Each row of a before or after table is a point. One or more steps were done to the points. Then noise was added and the rows were shuffled. The steps act on how far a point lies along the listed directions, d1 being the first. Write out the steps. A step turns or swaps two directions, mirrors them in a line or flattens them onto one, adds a multiple of one to another, or multiplies one. Angles are multiples of 10 degrees, from the lower direction toward the higher: turns from -170 to 170, lines from 10 to 170 but not 90. Use the fewest steps. Two steps may share a direction if one is a turn and the other turns, adds or multiplies; they go together, in the order done. Otherwise the lowest direction goes first.

Directions:
(1): -33,17,36
(2): 35,33,17
(3): -18,35,-33
Before (10 x 3):
12,-1,-8
30,-1,31
-13,-30,-13
-30,-38,17
9,17,-16
-60,5,5
28,-20,-1
-10,41,31
26,3,41
-33,11,2
After (10 x 3):
-5,22,-5
37,-9,4
22,-5,-25
-2,-41,6
-39,-15,34
4,6,-11
-23,-3,23
-9,-17,-19
37,-12,16
1,9,47
Steps: turn d1 and d3 by -50 degrees; multiply d2 by 0.7

Directions:
(1): -21,-45,3,27,-28,-36
(2): 33,-11,-19,54,8,28
(3): -22,14,-52,8,33,-28
(4): -31,37,37,39,9,-2
Before (9 x 6):
4,9,-6,-29,-1,-8
-10,20,16,13,1,9
11,0,-8,-10,5,5
-15,12,-10,-32,5,-6
0,-8,-12,-1,4,-9
-27,23,4,6,5,-11
-7,15,7,0,-5,-1
-21,12,55,20,-7,12
2,-10,-6,-3,-15,2
After (9 x 6):
-22,21,1,15,7,-5
2,-12,-7,-9,-16,-1
9,3,-5,-5,5,6
6,-11,-15,4,4,-6
-9,16,9,0,-6,-1
2,11,-3,-24,1,-8
-13,14,-9,-20,8,-3
-14,23,19,12,1,7
-31,15,61,0,-10,2
Steps: add -0.5 times d1 to d4; add 0.7 times d3 to d2

Directions:
(1): -11,-33,-5,-16,8,3,16,-26,-54,11,45
(2): -16,23,6,-47,24,-23,-34,-41,-4,-8,-20
(3): 25,-30,10,0,38,-26,20,17,-21,20,-47
(4): -39,-5,35,-24,1,42,8,12,14,44,-11
(5): -34,7,-15,18,60,-17,3,20,23,2,31
Before (10 x 11):
0,-13,-6,24,-7,-10,18,13,-30,-12,39
2,-18,-4,-12,-11,-11,8,11,-8,12,-6
-30,-1,8,-21,31,-13,-1,2,-1,29,-19
-38,52,12,-14,-10,20,-22,-6,37,8,-8
-50,-8,-11,10,23,37,13,1,-14,15,60
-19,18,-2,44,18,14,8,44,41,24,9
11,-17,-2,-11,-4,4,13,2,-29,5,0
-14,-4,5,17,1,29,15,22,22,9,13
37,-21,-10,10,-13,-10,8,-15,-25,-5,15
-30,-1,-4,-7,40,-5,7,18,4,11,27
After (10 x 11):
-19,-18,14,9,-2,9,26,21,-26,17,26
-9,50,-23,16,19,-31,-25,-3,27,-27,0
11,-11,-4,-15,-16,9,10,-3,-25,-1,10
-11,-22,-33,32,52,-10,18,6,-34,-6,45
13,-4,-12,-8,11,-42,-4,-9,-23,-3,-24
23,3,-13,52,27,-20,12,42,19,10,-14
7,-13,-12,0,41,-29,13,13,-12,3,1
17,-9,-17,33,11,-4,12,20,10,-14,12
7,-14,-10,-11,-24,-11,3,5,-6,4,-1
-3,-18,17,-11,-23,29,10,-7,-7,23,17
Steps: turn d3 and d5 by -50 degrees; multiply d4 by -1

Directions:
(1): 18,31,7,-2,-1,-18,-16,7,25,18,-22,6,29,5,6,-54,-2,12
(2): 5,4,-5,-5,-35,3,43,2,-20,39,-15,-6,-30,-10,-5,-11,0,29
(3): 24,-24,-23,-13,-7,57,-10,-7,26,25,6,-13,14,-13,2,-5,2,-14
(4): -1,7,-38,24,3,12,19,11,14,-7,-14,-2,5,60,-17,8,-12,8
(5): 0,-11,14,7,-35,5,-18,33,4,4,46,16,7,19,20,6,-1,33
(6): -12,9,12,18,-11,15,20,26,29,-20,-9,6,-12,-9,5,-6,57,-17
Before (12 x 18):
-15,29,22,8,12,-31,7,16,-6,-5,-10,14,-10,23,4,-9,-8,27
-21,0,-3,21,26,-2,1,8,19,-59,-15,17,0,32,-13,19,23,-35
15,0,-3,-30,24,8,-13,-28,-2,22,-22,-18,8,-27,2,-10,-37,4
-32,-9,-3,26,-1,12,27,-5,2,-44,-29,-12,-29,-11,-18,19,35,-37
-4,-23,-6,9,-1,5,-1,3,-17,9,6,4,-7,35,-6,2,-23,23
19,-15,-12,-20,6,3,19,-42,-29,37,-36,-17,-24,-24,-14,-1,7,-19
-1,-13,-2,3,35,17,-38,-12,34,-15,-8,9,32,-28,16,-31,7,-45
4,0,22,1,21,5,-30,2,22,-31,18,5,17,-30,10,-17,34,-37
7,18,-19,-23,-8,-12,18,-16,-27,20,-12,-7,-6,2,-8,-8,-18,5
14,4,4,-4,-4,2,-28,14,30,-5,5,4,29,-14,19,-17,17,-14
26,17,-6,-4,4,-8,12,-15,2,53,-37,-3,5,-20,-11,-60,-6,-2
22,12,-15,-12,-19,4,9,-5,-12,60,-3,-19,13,1,-24,-37,-29,7
After (12 x 18):
-17,14,3,14,28,-4,3,12,9,-22,-7,8,-5,34,-3,11,-3,3
14,-4,7,-7,0,-3,-42,-2,19,26,5,16,37,-21,27,-58,-21,7
6,-8,1,-27,36,8,-20,-32,-4,5,-16,-17,6,-28,1,4,-34,-10
-12,-12,-3,-3,34,5,-14,-20,-15,-16,18,-19,8,-12,-27,25,-8,-54
9,17,4,6,-33,-23,5,26,3,15,-5,26,8,46,2,-32,-18,47
-15,-8,-1,13,17,0,21,-5,-9,-7,-28,-2,-22,13,-15,-5,10,-8
0,-33,-1,2,43,1,-46,-21,-11,-15,34,4,19,-3,-4,24,-26,-34
-5,1,-21,-18,16,-3,2,-21,-26,-14,5,-7,-3,5,-9,25,-14,-23
14,5,7,-6,-6,-2,-28,14,27,-3,6,5,29,-15,20,-19,15,-10
27,8,16,-7,-19,3,-27,14,18,19,23,8,26,-13,17,-49,5,14
15,-41,-7,-23,6,1,-18,-38,-43,24,15,-8,-9,-6,-3,32,-24,-5
-4,-15,1,10,-60,-5,0,15,-23,19,21,2,-8,22,4,-3,-32,52
Steps: mirror d1 and d2 in the line at 140 degrees; flatten d3 and d4 onto the line at 130 degrees; mirror d5 and d6 in the line at 50 degrees
